Each row is a point. Each copy is the shape, with its points in the same order, stretched, turned, moved and blurred by noise. Some copies are also mirrored. Which?

Shape, 8 rows:
[[ -2  21 -15]
 [ 11  67   8]
 [  1 -27 -77]
 [ 67 -39  55]
 [ -5 -16  -5]
 [-11   0  23]
 [-19 -32  18]
 [ 10  24 -24]]
Copy 1 (8 x 3):
[[  0  -8 -22]
 [ 34   5 -48]
 [-21 -60  28]
 [ 56  61  39]
 [-18   8   6]
 [ -9  37 -13]
 [-36  38   7]
 [ 14 -18 -16]]
Copy 1 is: only turned
Copy 2, 8 rows:
[[-33  22   3]
 [-29  51 -25]
 [-37  -6  83]
 [ 56  -9 -49]
 [-29  -9  11]
 [-28  -5 -17]
 [-23 -24  -1]
 [-26  27  19]]
Copy 2 is: mirrored
Copy 3, 8 rows:
[[ -3  12 -19]
 [ 40  54 -18]
 [-43 -36 -57]
 [ 84 -64  -3]
 [  2 -30   1]
 [ 24   3  23]
 [ 11 -27  34]
 [ 10   4 -29]]
Copy 3 is: only turned

Shape, 7 rows:
[[-19 -40   7  24]
 [-37 -25 -29  28]
 [ -7 -34 -14  30]
 [-14  63 -26 -58]
 [-21   9  46  -4]
 [  2 -37  -1  12]
 [-38   1 -45 -64]]
Copy 1:
[[-34   4  22 -11]
 [-37  41  10  -2]
 [-37   6  20  13]
 [ 61  38 -53   0]
 [ 29   1  22 -25]
 [-29  -5   5   5]
 [  2  34 -63 -26]]
Copy 1 is: only turned
Copy 2:
[[ -8  27 -31  58]
 [ 13  42 -24  34]
 [  9  24 -20  51]
 [ 29  -5  26 -95]
 [-41  11  -6   7]
 [  9  -2 -25  45]
 [ 26   2 -42 -65]]
Copy 2 is: only turned
Copy 3:
[[ 13 -14  24 -12]
 [ 40 -32  -4 -29]
 [ 20 -24  16 -12]
 [-63  -8 -58 -15]
 [-44  35  32 -22]
 [  6 -33  31  -9]
 [-12 -71 -38 -44]]
Copy 3 is: mirrored
